Each row of a before or after table is a point. One or more steps were done to the points. Then noise was added and the rows were shuffled. The steps act on how far a point lies along the listed directions, d1 being the first. What was done? A step turns or swaps two directions, mirrors them in a line or flattens them onto one, adds a multiple of one to another, or multiplies one. Angles are multiples of 10 degrees, from the lower direction toward the higher: turns from -170 to 170, lines from 10 to 170 but not 90. Use the fewest steps. Two steps may share a direction if one is a turn and the other turns, adds or multiplies; they go together, in the order done. Otherwise the lowest direction goes first.
In the rows, zero is written as 128.

Directions:
(1): [141 148 173]
(2): [177 129 113]
(3): [121 175 109]
Before (12 x 3):
[[178  83 108]
 [131 155 141]
 [104 136 167]
 [145 170 111]
 [142 147 168]
 [110 155 167]
 [ 78 109 195]
 [123 110 106]
 [ 83 106 173]
 [ 66 115 159]
 [120 150 110]
 [101 116 125]]
After (12 x 3):
[[ 92 118 128]
 [105 110 111]
 [173 151 159]
 [105 109 184]
 [143 156 141]
 [ 74 112 157]
 [142 155 159]
 [ 95 108 167]
 [150 173 111]
 [124 139 163]
 [113 150 108]
 [160  81 112]]
Steps: add 0.7 times d1 to d2

Directions:
(1): [ 80 167 117 103 168 108 106 122]
(2): [ 88 111 188 157 133 150 112 130]
(3): [154  98 135 112 164 136 105  71]
(4): [115 138 104 191 130 110 145  88]
(5): [162 183 134 148 135 170 102 130]
(6): [138 121 130 139 190 139 173 157]
Before (9 x 8):
[[145 135 125 176  79 131 117 134]
 [167  97 127 135 113 123 106 105]
 [ 83  91 113 157 128  76 169 124]
 [ 95 143 122 158 151  96 159 144]
 [124 200  76  99  84 101 103 155]
 [ 94 128 125 182 129  99 182 132]
 [166 124 151 135  77 147 138 156]
 [ 62 144 135 172 139 111 166 139]
 [138 199  72 124 106 112 145 152]]
After (9 x 8):
[[148 176 122 175 111 136 133 112]
 [146 150 137 182  88 153 141 121]
 [135 148 148 173 116 136 121 124]
 [163 187 130 170 124 162 104 128]
 [143 136 103 118 155 108 116 126]
 [129 146  92  87 109  89 142 143]
 [ 41 155 142 141 115 103 119 133]
 [122 148  81 145 104  88 132 134]
 [ 37 144 157 137  95 104 105 162]]
Steps: turn d1 and d2 by 110 degrees; flatten d3 and d6 onto the line at 30 degrees; mirror d4 and d5 in the line at 10 degrees

Directions:
(1): [ 95 154  80  84 153 163 127 169 147 105 114 135]
(2): [130 138 159 118 107 165 110  98 205 125 147 132]
(3): [129 142 103 150  90  90 117 179 164 174 133 140]
(4): [155  86  53 133 133 125 126  86 145 125 140 144]
Before (8 x 12):
[[135 116 158 144 101 122 126 133 119 148 148 109]
 [180 107 213 215  54  45 111  63 142 181 176 117]
 [134 127  84 129  81 103 118 125 176 151 154 135]
 [115 124 131 103 145 147 139 106  95  98 142 121]
 [122 150 133 114 128 146 127 173 163 130 120 145]
 [120 141 127 107 125 124 115 162 139 129 118 123]
 [140 137 131 153  98 114 103 142 177 160 160 145]
 [120 146 164 106 150 175 121  97 140  67 118 113]]
After (8 x 12):
[[141 136 127 156  98 115 104 141 176 162 159 144]
 [132 121 168 141 100 121 124 137 118 147 145 107]
 [181 106 216 215  55  47 112  65 138 184 175 117]
 [140 117  65 130  80 103 118 114 181 152 157 135]
 [117 148 134 108 126 127 116 165 136 129 116 121]
 [115 155 174 106 149 177 122 101 138  65 115 110]
 [114 126 133 103 145 146 141 107  94  98 142 121]
 [115 156 143 113 128 148 127 183 162 134 118 143]]
Steps: multiply d4 by 1.6

Directions:
(1): [131  81 109 153 147 102 151  96 127  91 135 133 106  87  90 105 124  93
 194 101]
(2): [119 174  64 135 138 138  74 119 145 161 107 125  96 100 134 149 112  75
 142 155]
(3): [ 70  94 162 150  85 112 127 136 155 135 115 159 147 106 106 129 131  71
  81 150]
Before (9 x 20):
[[122 108 124 124 115 119 133 124 129 143 122 129 146 127 127 120 134 101
  136 125]
 [201 187  96 104 155 144 121 138  81 140 151  78 127 157 167 131 130 222
  153 117]
 [101  83 120 163 119 112 122 101 147 118 122 142  97 112 104  97 107  53
  155 137]
 [120  78 120 155 121 105 141 115 134 102 130 135 127  81  87 113 126  70
  172 146]
 [143 115 107 141 138 129 114 101 121 109 135 125 102 118 111 136 143 137
  185 113]
 [107 143  73 160 117 134  98  97 172 143 103 148  82  72  97 147 124  36
  135 165]
 [129 121  82 139 158 120 115  93 128  97 126 128  94 100 107 129 120  94
  194 128]
 [109 188 166 108  81 172  96 172 148 170 102 124 169 163 149 169 123 142
    9 159]
 [123 141 153 108 137 149 128 121 128 139 109  96 118 120 132 139 111 153
   99 138]]
After (9 x 20):
[[169 181 115  98 130 160 106 154 111 152 134  96 141 162 163 148 127 167
  120 166]
 [161 225  30 121 152 171  66 109 150 172 104 112  67 116 147 166 118 105
  146 166]
 [ 64  72 165 172  65  91 135 139 142 138 123 158 163  77  90 115 135  64
   82 149]
 [108 146 141 129  97 145  86 137 135 146 122 137 128 145 136 161 147 139
   95 152]
 [114 107 148 125 140 130 139 107 132 115 109 103 107  93 109 127 107 125
  128 125]
 [158 180 103 106 140 164  91 133 123 158 126 100 100 184 170 126 107 152
  128 150]
 [154  88  93 165 158 114 158  79 125  67 127 116  97  65  62 106 113  84
  217  72]
 [146 129 115 111 125 131 129 130 120 147 125 114 144 143 142 123 131 127
  144 122]
 [110 184 109 109 122 155  75 141 141 156 108 126 123 150 155 162 121 118
   92 174]]
Steps: turn d1 and d3 by -170 degrees; multiply d2 by 1.3

Directions:
(1): [ 82 174 138 107 145 101 115 131 208 106 164 119 154  73 142 151 150 132
 133 122 141 166 105  79 143 169  95 149 140  86 119 132  96 145  85 106
 130 155  98 126 163 167 116 116  77 129 100  52 118 140 127  96  87 120
 147 136 106 166  74 141 155 117 143 117]
(2): [167  88  79 100 179  92 131 150 132 105 130 159 138 106 116 103 158  79
 202 108 143 146 198 154 104 127 141 180 159 173 135 141  97 138 127 161
 127 144  86 153 109 136  91  81 140 169 123 100 141 136 152  86 159 111
  93 127 111 108 112 110  85 157 135 146]
(3): [128 153 135 144 146 128 125  58 118 150 127 173 134 135 148 111 148 114
 123 182 114 166 160 165 137  99 193 100 143  95 106 139 132 181 124 165
 155 115 153  92 112 176 102 153 145 155 118  99  85 165 123 137 109  68
 159  75 150 184 144  88 138 124 125 172]
(4): [ 80 127  86  95 103  79 103  92 172 107 161 122 166 164 106  87 109 128
 146 122 118 142 137 139 183 110 178  94 131 183  92 103 143  90 125 128
  77 127 119  60 145 108 171 148 106 127 116 124 128 136 190 134 168 124
 167 128 101  93 134 125 163 167 120 108]
(5): [149 145  91 158 126 113  79 201 122 149 189 168 166 173 104 138 119  99
 127 119 139 102 100 120 161  93 178 123 127  71 124 135 143 134 120 107
 118 135  65 169 100 155 125 116 126 118 124  85  97  94 125 148 118 145
  99 105 151 131 200 184 135 132  92 124]
(6): [107 108 154 150 128 135 142 106 104 151 116 150 130 184 112  89  50 111
 121  81 102 176 111 144 161 173 119 187 144  81  91 138  79 132 131 142
 138  71 112 170 144 120 169 143 134 184  96  95 144 146 128 173 119 126
 138 154 107 122 122 115  78 125 132  83]
Before (13 x 64):
[[179  53 106 133 155 117 148 138  79 125  86 138 120 151  99  86  98  89
  173  96 127 138 181 174 102 136 114 186 141 184 144 129  98 113 151 184
  134 123 123 153 115 104 120  93 154 189 133 171 164 149 162 154 182 125
  118 158 110  70 126 120  77 164 135 130]
 [ 89 125 131 110 132 101 148 115 146  97  96 111 138 128 126  84  83 133
  123  85 126 162 120 150 145 161 114 147 134 161 103 119  91 104 134 123
  112 104 130 137 151 100 173 134 119 156 107 140 173 139 176 149 150 121
  161 167 108  81 106 111 100 143 134  78]
 [176  67 109 163 118 153 157 204  66 174 125 146 118 175  99 118  78 101
  145  64 132  95 127 155 115 120 125 183 131 121 145 149 121 113 161 138
  125 106 100 206 101 100 128 107 165 158 142 152 163  85 126 165 151 163
   77 151 130  86 172 146  87 148 112 117]
 [140  74  86 122 144 100 145 168 134 110 128 139 147 157 109  93  81 109
  179  49 117 139 155 143 123 175 133 203 153 175 134 144  64  85 149 137
  107 114  76 191 128  87 147 104 149 156 114 105 159 105 157 131 162 162
   71 170  96  67 128 128  78 159 146  96]
 [123 136 162 153 126 151 135 189 153 124 156 102 122  98 143 173 109 160
   91  95 132 126  82  65 121 165  30 155 118  74 149 142 110 144 107  73
  151 131 103 197 143 143 107 129 111 100 127 104 138 101  72 145  71 152
  106 160 128 120 106 156 125  84 139  96]
 [148  97  61  99 146  89  94 224 156 124 165 139 168 121  89 133 175  81
  193  82 154 101 147 105 147 128 127 153 123 145 148 125 105 101 113  92
  103 163  58 174 118 132 123  77 126 114 154  92 161  96 139 100 144 142
   84 146 119  86 150 179 106 146  99 115]
 [202 131 102 173 165 127 130 156  83 163 124 186 112 124 136 120 161  68
  161 166 133 121 190 165  85  90 170 145 147  95 144 151 132 169 132 163
  185 124 114 168  76 167  55 104 170 144 154 125 113 136 100  99 138  89
   78  95 174 169 170 106  91 134 109 191]
 [169 128 140 122 173 121 149 134 136 122 111 163 136  88 147  94 147  88
  163 121 133 171 167 142 104 164 122 191 173 126 157 123  79 169 120 176
  168 124  98 172 117 170  82  81 134 178 100  73 117 164 123 103 125  85
  124 107 127 151  88  87  95 129 147 147]
 [162  76  79 134 151 103 118 165 110 118 136 176 148 169  87 108 118  68
  173 108 130 125 169 155 134 115 168 158 131 168 124 131 122 130 141 149
  127 114  76 161  78 117 115  91 163 153 126 126 143 125 139 124 173 150
   75 119 133  81 168 124  93 146 115 133]
 [161 115  90 114 163 130 136 118 136 108 128 158 136 101 134 108 162  81
  164 122 140 164 188 168 105 104 151 151 169 151 129 143 110 132 129 173
  135 157 120 128  98 148  97  85 135 176 122 110 120 133 159  86 154  92
  114 122 127 127  90 114 121 161 138 145]
 [140 129 106 105 137 128 104 182 137 114 142 129 148 133 113 157 124 122
  130 132 147 106 101 109 132 108 125 118 119 153 131 135 136 114 115 100
   98 145  88 145 124 106 124 127  99  78 130 118 124 102 118 112 142 178
  121 141 113 112 133 175 136 131 120 116]
 [115 123 118 106 129  98 118 112 153 102 132 126 132 111 139 124 165 138
  129 154 133 104 164 128 117 110 135 103 132 159 138 132 150 131 127 134
  127 154 156  93 140 134 114 103 123 113 146 142 119 134 136 101 137 125
  143 119 111 107 117 121 161 162 137 140]
 [159 136 152 179 133 156 127 175 106 160 134 162 138 178 105 141  76 107
  103 114 144 131  85 113 147 161 118 174 121  41 122 146 106 152 129 116
  158  72 127 221 116 147 122 133 138 141  95  84 118 118  95 168 100 136
   93 137 136 153 148 184  94  98 118  97]]
After (13 x 64):
[[129 150 171 158 141 150 142 147 145 141 125 142 134 134 121 148  90 121
  106 115 146 160  86  93 141 195  82 185 127  44 119 146  84 158 112 114
  162  83 138 203 144 154 118 132 115 145  83  66 126 137  97 145  84 124
  114 151 116 168  93 168 104  92 139  94]
 [187  72  82 150 157 102 113 189  87 135 134 164 150 172  85  96  96  70
  172  89 136 124 159 161 126 118 143 186 141 138 140 134 103 120 138 166
  127 132  76 180 102 127 116  83 145 182 127 131 142 128 160 162 169 134
  103 142 120  78 166 160  86 164 112 124]
 [167 112  87 118 160 133 135 121 126 111 126 161 134 109 132 106 159  81
  163 123 139 158 189 173 104  99 156 147 170 154 130 144 113 131 134 175
  133 154 121 130  93 146  98  87 140 175 125 116 119 132 160  89 157  93
  111 121 130 123  99 115 118 162 135 146]
 [148 108 104 155 130 127 130 230 127 163 173 153 151 147 102 139  93  95
  149  56 146 116 100 115 137 141 116 196 139  69 137 153 100 128 124 113
  122 130  56 219 119 141 117  93 125 156 119  78 146  82 123 148 116 163
   81 150 120 118 154 174 111 141 112 107]
 [178 158 103 164 175 112 118 163 126 153 150 185 130  98 142 133 172  66
  164 161 142 141 174 136  97 109 157 157 154  67 140 154 116 179 108 149
  186 139  91 171  92 192  48  96 143 145 139  79 105 140  98  83 114  87
   85  97 165 190 148 118 108 129 113 185]
 [120 117 181 140 125 165 165 148 140 116 114  81  95  83 154 162 110 176
   91 101 124 135 102  78  99 179   7 154 116 114 152 138 108 137 121  88
  156 122 144 174 153 120 111 138 122 107 135 143 158 117  75 140  84 144
  118 171 119 112  76 121 117  84 157 101]
 [134  85  84 122 146  93 139 176 147 108 140 141 154 151 109  98  83 108
  179  47 121 143 148 133 130 179 133 206 156 163 133 144  59  89 141 132
  107 120  64 194 131  96 144 100 139 156 109  87 154 103 157 128 152 162
   71 167  94  75 126 135  84 158 144  94]
 [125 116 113 113 124 102 116 118 137 107 131 131 131 124 135 120 160 135
  128 155 132  95 167 138 117 100 145  97 129 160 139 132 158 129 135 137
  127 150 156  96 130 128 115 104 132 111 150 153 118 129 137 108 143 128
  138 116 118 100 135 123 157 164 131 142]
 [134 108  79 126 161  83 102 179 161 106 169 177 171 140  91 125 131  66
  177 103 141 144 151 124 148 136 156 171 139 132 118 135 103 142 110 131
  127 133  48 165  94 147 107  81 131 153 108  72 132 128 137 107 145 148
   83 120 123 106 144 140 110 139 119 125]
 [110 112 119 124 125 107 143 130 117 109  97 122 139 156 116  77  75 125
  121  84 124 144 122 164 147 141 136 139 129 164 105 120 106 100 147 127
  108  96 127 146 133  92 177 136 137 152 116 158 171 127 177 164 163 128
  149 159 120  68 139 119  94 148 121  80]
 [179 109 145 124 167 135 163 119 109 125  88 159 120  97 147  84 140  92
  161 125 125 162 180 161  93 158 123 185 170 151 160 121  87 163 136 186
  170 114 120 164 109 152  87  88 151 179 110 107 126 167 124 110 141  85
  123 110 129 138  92  73  85 132 150 151]
 [117 108  85  74 154  84 114 189 195 105 150 115 161  75 106 139 190  98
  195  84 153 131 151  88 138 164  87 165 130 156 145 123  82 105  98  94
  110 172  77 152 148 137 119  78 105 120 144  81 172 120 139  77 130 131
  108 161  98 101  89 156 114 139 124 112]
 [122 135 120  92 142 125 116 163 159 102 134 116 144 107 123 160 132 131
  131 133 148 122 103  98 127 128 102 124 122 160 131 134 124 117 106 100
  100 150  99 133 141 109 122 127  87  81 124 111 130 114 119  99 135 171
  133 149 100 122 100 162 140 127 134 115]]
Steps: turn d1 and d5 by -70 degrees

Directions:
(1): [121  55 129 165  74 172 108 142 177 143 185 105 169 126 132 132 165 143
 113 128  85 141 105 124  93 147 143 112 164 131 129 109 144 148 113 117
  49 150 125 152 110 123  85 110  60  94 158 110 131 132 136 118 182  88
 115 165 138 126 103  83 129 116 101 110]
(2): [105 182 105 169 116 132 107 110 162 134 106 105 160 155 108 100 135 156
  89 214 144  64 145 167 122 179 115 125 101 124 136  92  95 145 139 151
 174 138  86 162 146 109 102 156  84  79  98 133 151 113 126 154  65  99
 128 146 141 134 151 113 131  95 133 152]
(3): [114 129 120  85  87  93  86 110 143 169  97 162 153 128 140 132 129  71
  62 135 137 117 114 107 106 114 134 197  57 137 155 120 177 118 150  83
 127  94 135 106 119 107 115 193  94 136 194 157 151  96 132 129 155 122
 170 125  93 107 133 136 134 142 119 112]
(4): [103 143  75 101 120 102 137  95 110 121 148 145 130 139 131 187 133 181
 117 108  81 100  80  68 159 153 148 137 140 131 170 114  60 146 106 134
 181 120 157 155 166 100 146  69 141 109 164 172 165 181 124 144 170 110
 136 138 100 114 151 136 140 124 103 119]
Before (8 x 64):
[[119 181 148 171 174 122 137 109 117 102 101 114 115 146  93  99  95 154
  164 195 189  88 184 184 151 158 106 103 107 127 108 114  86 113 119 165
  182 142  93 150 144 149 146 156 153 122  26 111 126 105 115 137  21 143
  106 105 160 149 164 139 115 102 181 160]
 [ 94 163  98 197 113 151 123 110 158 119 147  68 183 153 103 119 145 221
  110 197  97  29 142 149 125 205 119  84 163 125 126  70  52 185 109 175
  174 186  70 196 156 127 105  95  75  46  95 116 159 152 126 164  73  87
  113 170 156 140 150  88 128  81 134 169]
 [113  96 142 162  80 177 115 143 182 152 145 102 181 142 125  74 137 121
  107 177 120 102 138 160  84 167 126 113 115 128 135  94 149 152 124 130
   80 141  99 158 114 132  92 155  66  99 144 103 123 101 138 131  96  88
  122 151 153 131 119  77 129  95 120 125]
 [131 152 140 159 143 136 123 119 126 127 142 107 122 124 120 117 137 162
  153 122  94 134 122 145 129 132 123  97 163 119 117 129 106 143 131 138
  131 132 126 141 124 123 131 102 136 112  96 122 117 138 124 144  90 132
  104 118 149 147 112 129 115 119 145 120]
 [126  88 110 158  93 148 101 131 156 163 143 102 152 113 117 108 154 128
  111 159 106 137 128 146  85 126 123 134 117 129 113 107 152 158 149 104
   93 142 112 137 112 103  97 158  75 105 147  94 128 120 122 125 141  84
  136 166 133 117 109 114 127 111 115 106]
 [134 129 140 113 156 114 143 120 100 118 119 121  89 127 140 118 101 126
  152 120 163 130 133 136 133 124 110 118 129 149 113 133 120 124 139 130
  126 143 133 100 131 132 141 114 149 115  96 115 126 128 116 130 105 173
  128 105 131 134 143 139 126 142 145 143]
 [140  85 153 184 143 170 137 159 165 124 156  72 147 109 129 104 155 143
  166 129 103 130 142 148 107 133 118  82 172 121  99 132 153 136 111 140
   97 152 104 126 113 154 112  97 100 131 104  85 103 127 130 114 137 135
  104 146 133 157 101 103 109 117 126 131]
 [ 97 221  91  87  99  58 102  71 124 152  54 165 145 153 112 154 123 105
   63 200 154  60 133 125 138 160 107 199  33 132 157 102  92 122 149 121
  226  82 129 139 166  83 127 210 114  88 151 177 184  94 123 179  83 135
  173 117  85 120 161 171 139 128 121 151]]
After (8 x 64):
[[126  85 126 174 133 163 140 145 162 122 171  78 153 115 132 133 162 170
  160 119  76 118 117 118 119 147 129  86 181 123 119 124 123 147  98 142
  113 150 119 142 129 139 116  66  98 119 125 104 122 153 130 121 164 122
  106 155 121 150 110 102 114 114 111 124]
 [ 93 195  90 178 134 129 133  98 133 111 127  80 167 154 103 128 130 224
  115 194 107  19 144 140 145 200 117  92 151 123 133  75  35 180 112 181
  215 176  77 191 169 125 125  92 105  56  88 130 164 159 122 171  58 100
  120 156 148 138 163 107 130  85 141 174]
 [114 215 125 104 108  72  97  91 132 156  37 156 142 146 109 115 118  70
   70 212 186  78 164 162 120 144  94 192  24 130 131 111 133 110 164 119
  198  87 112 121 144 102 118 249 110 102 126 152 161  60 124 171  52 149
  169 109 103 129 148 169 132 132 138 158]
 [125 141 168 199 151 153 124 127 148 112 122  96 133 142  94  80 111 143
  160 202 184 106 190 203 123 158 107  94 120 128  94 110 118 117 120 157
  125 156  81 152 122 158 117 169 115 112  28  86 114  88 120 126  33 130
   97 121 175 152 144 115 112  97 176 155]
 [138 110 152 126 146 129 138 129 114 123 127 113  98 124 141 106 108 119
  151 123 163 138 137 148 121 122 110 112 135 149 105 132 137 124 141 127
   98 150 126 100 119 136 127 123 131 110  94 101 120 117 118 124 109 168
  123 111 139 136 132 128 124 140 144 142]
 [113 100  83 142  91 132 107 114 145 158 150 111 151 118 118 137 154 154
  107 148  83 121 105 116 102 137 131 139 121 130 134 100 116 167 138 107
  124 137 126 149 131  90 107 128  85  97 163 117 147 146 120 134 160  76
  140 170 118 109 122 120 134 110 103 102]
 [ 98 102 110 147  72 163 119 123 174 149 161 111 185 149 127 110 141 153
   99 166  89  86 108 124 102 183 138 117 124 130 160  83 108 163 110 133
  109 137 116 174 136 113 101 119  71  86 168 129 146 134 136 141 125  75
  126 160 137 123 132  79 137  92 105 118]
 [131 153 138 158 143 136 123 120 126 127 142 107 122 125 119 118 138 164
  152 122  93 134 121 145 129 132 123  97 165 119 119 128 105 144 130 137
  131 132 126 141 125 122 131 101 137 111  98 123 119 139 123 145  90 132
  103 118 149 146 112 129 116 119 144 119]]
Steps: turn d1 and d4 by 50 degrees
